Each point is reached from the start by the listed moves, each made once or not at all, plus a little noise. Say if it took an odd or an even number of moves. Then give how often each move was made.
In the rows, zero is written as 128.

Moves:
(1): [148 161 147 142 146]
(2): [126 144 105 113 125]
(3): [153 148 157  95 141]
Start: [121 143 127 116 138]
Points:
[117 157 103  97 134] -> odd (0, 1, 0)
[166 198 173  97 172] -> even (1, 0, 1)

Moves:
(1): [167 156 110 118 113 137 124 108 129 138 137 107 151]
(2): [133 162 133 155 115 108 125 168 127 107 135 137 143]
(3): [139 147 165 115 123 106 114 129 121 134 125 135  94]
(4): [121 133 146 142 145 115 128 127 139 164 124 109 138]
(5): [131 126 148 125 151 103 144 131 115 120 109 142 160]
(6): [144 150 102 139 144 152 134 118 122 149  96 136 104]
(7): [126 136 136 119 115 132 158 126 135 131 109 108 147]
(8): [149 111 142 111 138 164 124 168 129 139 129 128 155]
(9): [133 123 119 106 142 108  95 149 168 119 123 111 137]
(10): [113 141 107  98 112 101 113 135 124 168 117 131 143]
(11): [137 124 123 109 128 140 158 137 148 137 149 156 123]
(12): [145 104 117 144 116 112 136 135 125 132 116 135 124]
Start: [113 132 107 143 115 131 123 103 115 123 143 160 121]
Points:
[148 166 125  98 107  15 114 189 146 142 120 212 149] -> odd (0, 1, 1, 0, 1, 0, 0, 0, 1, 1, 1, 1)
[153 165 105 161 140  89 131 189  99 203  72 183 190] -> odd (0, 1, 0, 1, 1, 1, 0, 1, 0, 1, 0, 1)
[169 171 104  99  82  75 129 104 133 227 141 164 125] -> even (1, 0, 1, 1, 0, 0, 0, 0, 0, 1, 1, 1)
[143 132 132 113  99  78 113 130 152 126 104 138 113] -> even (0, 0, 1, 0, 0, 0, 1, 0, 1, 0, 0, 1)
[212 183 107  65 120 174 136 141 171 176 114 145 135] -> odd (1, 0, 1, 0, 0, 1, 1, 1, 1, 0, 1, 0)
[184 170  74 125  75 102 154 158 178 118 141 147 178] -> even (1, 1, 0, 0, 0, 0, 1, 0, 1, 0, 1, 1)

Moves:
(1): [147 122 117 158 135 158 114 140 138 148 136 133 131 116 118 150 115 140
  96 127 140 135 128 145 130  92]
(2): [130 123 130 129 133 131 131 128 121 135 131 120 128 127 115 120 124 143
 126 109 139 137 120 116 129 128]
(3): [121 125 137 122 126 129 131 142 111 141 126 118 134 132 133 123 132 123
 109 138 130 124 136 130 131 153]
(4): [104 136 120 128 130 138 119 125 121 132 115 129 131 120 124 144 133 124
 135 136 120 131 139 127 136 115]
(5): [153 102 123 158 165 141 114 142 115 135 118 143 103 122 118 109 155  98
 142 115 135 127 122 126 124 139]
(6): [132 141 122 117 125 139 135 125 112 134 112 128 121 127 159 138 120 109
 143 136 134 127 115 109 133 142]
(7): [128 127 129 131 134 135 126 133 119 125 141 135 134 108 139 128 128 123
 136 131 118 127 116 145 130 128]
(8): [122 116 106 136 119 117 124 142 115 124 147 110 106 123 128 135 118 131
 119 127 128 140 113 126 136 108]
(9): [139 117 121 125 126 131 133 140 135 129 130 120 129 123 136 122 144 134
 123 106 126 137 121 132 136 137]
(10): [141 142 131 126 134 125 114 130 125 133 119 129 124 125 133 123 134 112
 119 120 107 119 119 123 130 115]
(11): [138 117 151 126 145 139 129 115 112 131 123 125 124 136 122 113 134 146
 125 137 117 110 106 120 148 126]
(12): [104 139 125 135 107 121 126 120 122 125 128 125 138 146 128 139 124 139
 108 135 134 114 127 139 123 127]
(13): [134 132 116 131 129 145 143 140 120 121 132 125 117 146 145 111 118 140
 115 122 137 120 120 140 134 108]
(14): [130 126 142 121 127 118 138 112 122 132 123 137 120 121 122 109 131 130
 120 128 140 134 128 122 128 135]
(15): [127 121 144 119 118 129 118 124 128 126 133 120 129 128 129 130 124 123
 137 116 139 119 135 142 124 128]
(16): [129 128 143 124 120 110 132 128 132 123 108 136 145 127 133 136 118 118
 120 128 129 128 133 128 140 134]
(17): [154 117 128 129 113 123 119 117 115 114 111 122 155 141 125 114 139 122
 130 141 117 147 118 109 142 128]
(18): [121 118 134 120 123 114 120 126 116 137 114 137 132 131 126 118 119 150
 140 129 120 136 128 130 142 141]
(19): [130 103 123 112 132 137 122 134 127 148 144 150 121 110 117 122 121 109
 131 115 137 127 126 109 122 123]
(20): [128 127 132 138 104 119 123 168 133 132 124 139 138 134 135 116 141 136
 138 157 128 123 122 114 137 127]
(21): [129 131 125 131 141 131 112 121 134 127 123 122 133 130 142 117 125 123
 133 135 130 150 112 132 132 127]
(22): [115 129 128 147 119 122 128 131 133 135 135 124 135 139 138 135 135 130
 117 128 116 141 132 122 117 128]
(23): [119 126 109 139 122 116 132 114 126 120 125 122 132 123 146 133 117 146
 131 131 140 115 152 110 122 118]
(24): [134 138 122 119 133 124 131 130 125 134 129 125 137 138 134 142 133 122
 125 131 134 131 139 127 127 121]
Start: [162 133 137 151 127 121 125 136 137 124 125 167 159 100 144 147 119 103
 125 111 101 120 143 129 125 100]
Points:
[180  64 150 140 136 168  93 168  59 191 151 160 136  61 148 145  71 116
 109  97 120 121  83 121 171  87] -> even (1, 1, 1, 0, 0, 1, 1, 1, 0, 0, 1, 0, 0, 0, 1, 0, 0, 1, 1, 0, 0, 0, 0, 0)
[249  72 107 205 134 130  84 234 100 178 110 181 166 109 181  92 158  52
  40 112 118 180  91  94 175  57] -> odd (1, 0, 1, 0, 1, 0, 0, 1, 1, 1, 0, 0, 1, 1, 0, 1, 1, 0, 1, 1, 1, 1, 0, 1)
[134 127  88 187 116 145  94 168 110 187 146 168 198  72 184 200 126  95
  47  98  93 113 173 128 121  52] -> odd (1, 0, 1, 1, 0, 0, 1, 0, 1, 1, 0, 1, 0, 0, 0, 0, 0, 0, 1, 0, 0, 1, 1, 1)

Moves:
(1): [131 101 122 123 154 117  95 141 129 130 114 112 158 121 151 116 126 128
 122 117 142 138 122 140 129 122 134]
(2): [130 122  99 141 133 129 139 117 124 154 132 113 145 131 139 124 144 142
 149 138 131 132 128 128 126 126 115]
(3): [144 112 105 147 120 160 154 121 170 146 132 122 135 109 122 145 137 147
 117 152 168 157 125 106 140 128 134]
(4): [127 123 165 134 107 109 133 126 149 122 139 115 126 122 139 126  98 140
 134 134 144 113 143 143 122 159 146]
(5): [144 130 109 115 141 131 131 128 125 125 130 117 130 154 134 150 120 135
 119 138 129 110 128 126 104 120 139]
(6): [130 155 102 109 111 137 156 118 121 128 146 124 139 137  87 143 129  96
 113 122 130 175 127 167 119 118 116]
(7): [124 139 148 130 131 117 141 126 107 128  99 131 145 123 131 113 108 140
 114 143 106 139 157 114 118 128 119]
(8): [130 131 113 129 141 133 134 149 134 101 110 130 154 127 127 117 111 129
 121 139 122 126 121 146 107 147 120]
(9): [120 138 142 116 126  82 128 161 139 144 147 135 106 153 117 118 144 134
 134 133 114 115 107 132 127 127 132]
(10): [140 134 125 124 147 113 118 123 150 138 133 134 120 129 150 143 138 149
 138 132 120 128 117 137 121 132 116]
(11): [112 135 149 133 111 125 131 133 129 131 139 119 123 130 128 103 150 139
 109 119 125 117 136 114 137 148 124]
(12): [150 159 158  94 134 108 126 114 138 136 145 130 124 136  97 107 145 148
 133  97 147 121 127 117 123 133 123]
(13): [ 99 155 145 137 158 113 140 135 157 124 133 127 114 145 153 160 147 140
 155 108 123 157 119 101 137 136 149]
(14): [122 105 122 115 160  94 117 105 125 113  96 120 125 114 133 144 136  99
 142 117 128 127 119 115 130 139 104]
(15): [123 137 117 122  91 133 135 151 127 124 177 122 116 119 144 116 137 140
 120 124 130 140 135 123 135 126 141]
(16): [121 130 105 134 112 128 128 120 142 122 141 130 119 139 151 133 142 114
 141 121 128 119 128 111 127 106 128]
(17): [124 147 135 152 116 128 109 131 117 137 130 138 153 113 110 129 130 127
 126 142 122 145 116 114 130 142 123]
(18): [137 112 118 114 124 124 136 122 132 129 124 141 132 143 127 136 133 132
 141 118 123 129 116 122 111 118 150]
(19): [125 110 133 119 128 130 126 135 100 154 146 134 131 143 135 124 107 142
 135 130 150 138 134 131  99 127 133]
(20): [ 98 121 126 116 108 140  90 141 102  95 116 149 130 132 127 125 151  97
 130 133 103 108 147 120 172 176 132]
(21): [135 104 138  90 125 115 120 129 140 102 125 100 140 130 106 148 153 115
 166 141 114 118 143 126 118 114 122]
(22): [133 124 142  92 159 129 127 124 142 156 126 122 135 126  86 133 102 101
 123 117  97 134 108 118 141 149 124]
(23): [133 120 110 139 118 117 127 142 132 110 120 117 120 118 104 137 124 110
 138 108 123 132 163 146 115 144 134]
(24): [168 126 120 148 132 157 151 130 114 108 128 124 127 130 148 122 131 103
 135 139 129 139 140 110 131 125 109]
Start: [138 145 119 106 143 157 169 151 138 148 132 106 124 144 116 148 132 178
 127 126 122 117 151 132 156  96 111]
Points:
[115 248 209  65 112  37 205 160 185 205 218 129 122 219 107 146 169 242
 164  87 119 176 144  99  88 134 136] -> even (0, 0, 0, 1, 0, 1, 1, 0, 1, 1, 1, 1, 1, 0, 0, 1, 1, 1, 1, 0, 0, 0, 0, 0)
[120 166 131  70 215  44 130 157 190 188 110 103 171 183 145 172 249 245
 165 120 110 148 125  24 169 178 114] -> even (1, 1, 1, 0, 1, 0, 1, 0, 1, 1, 1, 1, 1, 1, 0, 0, 1, 1, 0, 1, 0, 0, 0, 0)
[112 156 155 121 148  65 179 188 222 199 214 103  98 139 168 205 155 244
 174 147 170 183 115  83 148 161 140] -> odd (0, 0, 1, 1, 0, 0, 0, 0, 1, 1, 0, 0, 1, 1, 1, 0, 1, 0, 1, 0, 0, 0, 0, 0)
[ 97 173 135 104 173  33 154 216 182 114 138  77 162 167 197 163 123 194
 146 134 103 138 138  91 115 141 140] -> odd (1, 0, 0, 1, 1, 0, 1, 1, 1, 0, 0, 0, 1, 1, 1, 1, 1, 0, 0, 0, 0, 0, 0, 0)
[130 131  73  44 142 113 196 120 165 141 129  83 122 157  37 180 154  75
 138  52  81 156 154 131 139 124  96] -> odd (0, 0, 0, 0, 0, 1, 0, 0, 0, 0, 1, 0, 0, 1, 0, 1, 0, 1, 0, 0, 0, 1, 1, 0)
[116 179  89  41 132 109 197 185 144 144 141  95 175 210  74 150 104 125
 125 165  46 109 169 159 140 174 102] -> even (0, 1, 0, 1, 1, 1, 1, 1, 1, 0, 0, 0, 0, 0, 0, 1, 0, 0, 0, 1, 0, 1, 0, 0)
